Every row gives one point. Each table stands for the endless flat space through its points: a line for two points, a plane for three, and so on. The two share one point or none. Which?
(in the rows, 128 means zero)

First (2 x 4):
[[169 104 152  88]
 [169 109 156  85]]
Second (3 x 4):
[[197 106 164 113]
 [181 112 156 105]
 [163  75 142  76]]
They share: [169  99 148  91]

First (2 x 8):
[[185 154 105 171 159 137 121 145]
 [174 149  98 168 162 130 110 141]]
Second (3 x 8):
[[159 156 112 149 148 130  94 136]
 [151 177 130 138 124 144  87 125]
 [167 126  86 165 180 110 106 150]]
They share: no point

First (4 x 9):
[[152  86 142 158  93 140  85 122 158]
 [165 110 123 169  87 121 113 180 150]
 [123 117  64 154  78 106  84 182 117]
 [188 109 169 185  96 127 136 168 177]]
Second (3 x 9):
[[163 135 129 179 102 125  89 146 102]
 [186  88  68 184  99 110  94 176 141]
 [133 103 143 146  58 137 114 180 152]]
They share: no point

First (5 x 11):
[[ 76 122 113 138 180 145 166  90 129  96  58]
 [ 73 104 124 151 159 184 132 165  92 163 108]
 [ 93  69 158 166 123 172 118 166 107 165 115]
 [ 79 112  94 128 143 163 179 157 107 204  69]
 [104  82 120 136 113 146 174 147 127 203  84]]
Second (3 x 11):
[[ 88  81 105 156 130 142 167 135 105 149  67]
 [ 57  78  61 160 126 140 178 159 114 171  60]
 [ 47 108 116 125 146 180 153 174 144 166  95]]
They share: no point

First (3 x 14):
[[117  82 107  94 167 147 106 140  80 143 100 149 143 118]
 [123 140  29  96 113  91 146 144  88 149 128 135 203 124]
 [135  58 134 118 185 132 136 107  86 116 130 125 125 100]]
Second (5 x 14):
[[142  82  98  92 128  89 181 134 101 143 144 131 158 105]
 [140 108  79  90 145 108 193 109  59 160 125  96 193 130]
 [158 121  61 121 156 124 121  85  49 157 133 110 139  83]
 [143  88 105 120 140  82 140 121 114 138 146 154 114  64]
 [100  79  84 111 168 131 132 146 102  78 128 126 201 157]]
They share: [132  95  86 111 152 109 146 120  88 128 134 126 161 109]

First (3 x 18):
[[ 84 161 121 106 157 117 125 166 138  55 105 120 186  94 161 159  92 190]
 [138 163  84 120 154 151  94 169  88  91 162 140 128  97 198 158 132 147]
 [112 149 103 102 127 153  87 148 102  95 147  96 134 124 147 149  92 160]]
Second (2 x 18):
[[124 151 107  84 161 143 114 160 109  99 125 113 128 135 128 162  83 145]
 [130 153 106  75 171 144 124 165 106 101 114 114 117 142 117 169  74 135]]
They share: no point

First (4 x 20):
[[ 86 105 103 142 114 157 134 131 119 155  99 164 148 164 147  96 124  83
  139 137]
 [134 108 121 112 141 124 167 110  89 197 129 131 133 182 159 123 121 122
  166 146]
 [110  82 154 119  98 163 106  92 138 104 107 172 184 113  91 128  99  70
  138 133]
 [ 78  85  82 159 120 170 139 151 118 136  97 159 164 176 148 105  96  69
  115 122]]
Second (6 x 20):
[[107  83 147 119  46 209 130 108 151 120 142 194 203 195 112 122 107  72
  205 138]
 [ 78 117 171  97 172 170  93 101 115 130 102 122 183 177 121 161 141 102
  189 169]
 [173 105 184 127 155  52 116 131 142 128 101  82 104  99 102  89 114 101
   80 120]
 [113  92 147  96 134 147 123 108  94 126  89 152 168 157 110 148 151  77
  149 167]
 [ 98 114 181 121 156 152  94 117 145 130 117 107 161 163 118 127 110 120
  178 138]
 [ 98 122 157 106 115 191 136  13 160 168 167 127 227 175 141 129  83  24
  172 130]]
They share: no point

First (6 x 24):
[[136 135  94 183  92 112  83  93  80 159 124  61 199  80 155 120 157 222
   53 133 127 210  23 100]
 [177 119 110 145 104 153 136 106 103 117 109  77 202 109 149 138 152 158
   90 127 100 154 106  78]
 [145 124 101 131 120 102 174  96 118 124  81 102 154  98 122 205 145 117
  114 114  86 123 177  67]
 [147 134 105 156  95 110 132  95  96 145 119  83 182  96 145 179 136 157
   88 136 109 152 117  53]
 [178 124 106  99 159 136 187 131  86  72  29 123 174  96 102 125 152 148
  128  99  56 158 121 143]
 [147 138 108 155 105 107 136 106 103 126 106  87 169  95 132 173 147 150
   93 127 107 150 118  75]]
Second (5 x 24):
[[107 136 101 155 101  76 170 101  60  70  76  99 188  85 102 151 129 140
   91 112 120 219  48 148]
 [163 181 129 124 155 133 125 153 104 122 102 119 159 112 117 143 130 182
   93 127  81 153 117 100]
 [117 147 102 141 105  80 166 106  61  61  87  90 172  98 109 137 129 136
   97 110 122 222  45 138]
 [161 152 113 169 117  92 114 129 102 144  86 103 150  69 120 177 163 178
  101 138  94 123 124  76]
 [148 164 143 135 126 121 110 143  67  90 120  69 137  98 117 139 140 136
  100  98 114 162  95  75]]
They share: [144 154 112 152 118  94 135 124  86 109  89 100 160  86 115 157 145 162
  98 125 103 165  93 103]

First (3 x 24):
[[163 153 145 174 172 161 147  71 137 122  98 134 142 123 104 137 167  84
  147 142  69 192 163  92]
 [171 145 153 180 180 171 151  79 131 123 109 144 134 132 103 135 173  86
  145 133  78 187 165 101]
 [134 152 101 106 103  86 100  72 150 149  80 154 186 106 137 138 109 103
  153 214  87 162 127  85]]
Second (5 x 24):
[[172 161 117 128 153 139 166 106 151 150 100 201 124 110 119 134 193 103
  133 158  97 137 116 100]
 [163 178 142 123 173 143 144  80 122 125  52 145 148 106 101  81 114  84
  184 165  56 155 145 145]
 [173 137 162 155 150 135 122 109 137 146 106 135 187 136  76 126  85  62
  155 179  99 151 161  92]
 [162  83 159 182  99 155 108  70 123 112 172 141 154 180 129 190 157 105
  129 194 113 177 146  84]
 [156 172  89 112 164 124 157  90 149 158  81 220 115  92 153 121 210 127
  136 144  93 155 117 113]]
They share: [160 138 133 144 145 134 126  86 134 140 107 164 154 129 122 134 143  99
 147 169  96 165 145 104]

First (6 x 24):
[[100 183  95 126  84  90 164 160  44 114 150 106 219 154 157 146 180 229
  132  56 149 137 145 109]
 [ 98 181 172 122  47 184 186 112 156  65 129  80 190 141 155 216 106 164
  204  57 122 235 115 154]
 [ 74 107 140 116 129 108 160 164  64  33 161  76 140 165 197 118 160 134
  122  51 178 173 103 158]
 [108 153 153 136  81 180 205 123 124  78 169 110 198 168 146 171 138 180
  168  64 133 223  76 168]
 [148 190  99 151  86 164 100 195  92 184 139 136 223 182 105 154 121 235
  127 127 107 108 222 148]
 [122 174 178 168  51 163 126 112 146  16 156  23 129 100 180 193 123 115
  225  72 153 239 108 176]]
Second (6 x 24):
[[124 218 110  99 142 116 124 169  78  91 177  54 188 187 137 133 152 224
  149  48 159 193 115 127]
 [ 72 188 164 128  90 161 150 133  45 166 150  80 224 186 120 120 117 202
  210  77 138 167 182 180]
 [108 146 138 151 134 144  84 197 130  55 153  46 128 143 161 141 176 168
   81  68 143 153  87 135]
 [ 93 147 146 155 160 127 110 166 130  76 170  88 121 135 168 120 166 186
   81  68 125 202 112 155]
 [ 98 137 146 143 121 141 102 182 104  82 143  60 151 155 143 138 155 157
  111  65 140 147 111 142]
 [125 197 116 123 134 125 142 158  94  98 172 100 173 167 166 128 130 216
  141  74 141 214 148 155]]
They share: no point

First (3 x 24):
[[ 75 113 139  94  91 148 146 122 130 151 119 102 144  97  99 127 124 109
  121 155 112 135  93 138]
 [139  88 113 114 170 173 164 187 150 148 154 140  99  83 173 140 116  52
  112 186  89 101 150 218]
 [117 104 133 100 148 169 164 167 136 160 134 138 111  79 153 124 112  64
  112 182  97 111 138 198]]
Second (5 x 24):
[[101 143 141  76 160 169  81 177 142 114 145 137 133  81 137 151 139 113
  107 151  86 163 119 183]
 [114  79 148 130 127 149 154 127 153 115 133 102 141  93 134 128 139  85
  102 143  60 164  91 134]
 [137 101 130  89 147 149 122 159 177 122 146 102 114  82 121 167 158 117
  104 163  85 165  96 126]
 [ 77  99 119 113 117 155 133 137 123 147 139 111 153 116 115 141 119  91
  132 161 107 113 115 174]
 [106  85 139 137 126 151 147 133 142 119 130 107 136  86 142 116 140  89
  107 139  67 166 104 151]]
They share: no point

First (4 x 24):
[[166 109  95 167 118  99 150 129  71 143 146 158 140 142 106 123 146  92
  143 147 169  95 118 145]
 [185  42  38 189 134 150 178 138 115 105 150 159 172 116 149 166 117 124
  150 144  86 100  82 192]
 [161 117 107 156  94 100 137 108  79 157 140 157 142 129  95 114 146  90
  142 144 173 112 130 143]
 [165 110  95 172 131  70 159 144  84 131 129 152 153 151 114 124 138 119
  161 186 174  96 121 124]]
Second (6 x 24):
[[152 118  86 139 120 113 131  83  86 166 150 119 136 144  70 168 172 113
  170 142 136  80 121 128]
 [145 109 100 164 107 106 111  84 105 178 139  65 145 114  59 131 188 137
  200 193 126 113 109 134]
 [162  80  34 183  95  76 117 135  64 146 127 136 168 100 101 128 139 103
  150 159 187 131  61 179]
 [149 138  81 138 101 129 117  81 110 104 175 134 128 127 124 121 160  94
  131 135 142  75 114 140]
 [159 148  75 126  89 128 139  86 123 129 174 150 115 134 115 118 165  74
  139 121 167  62 122 137]
 [155 159  76 114 104 154 130  76 111  56 202 192 114 147 165 127 138  63
   80  83 145  39 133 136]]
They share: no point
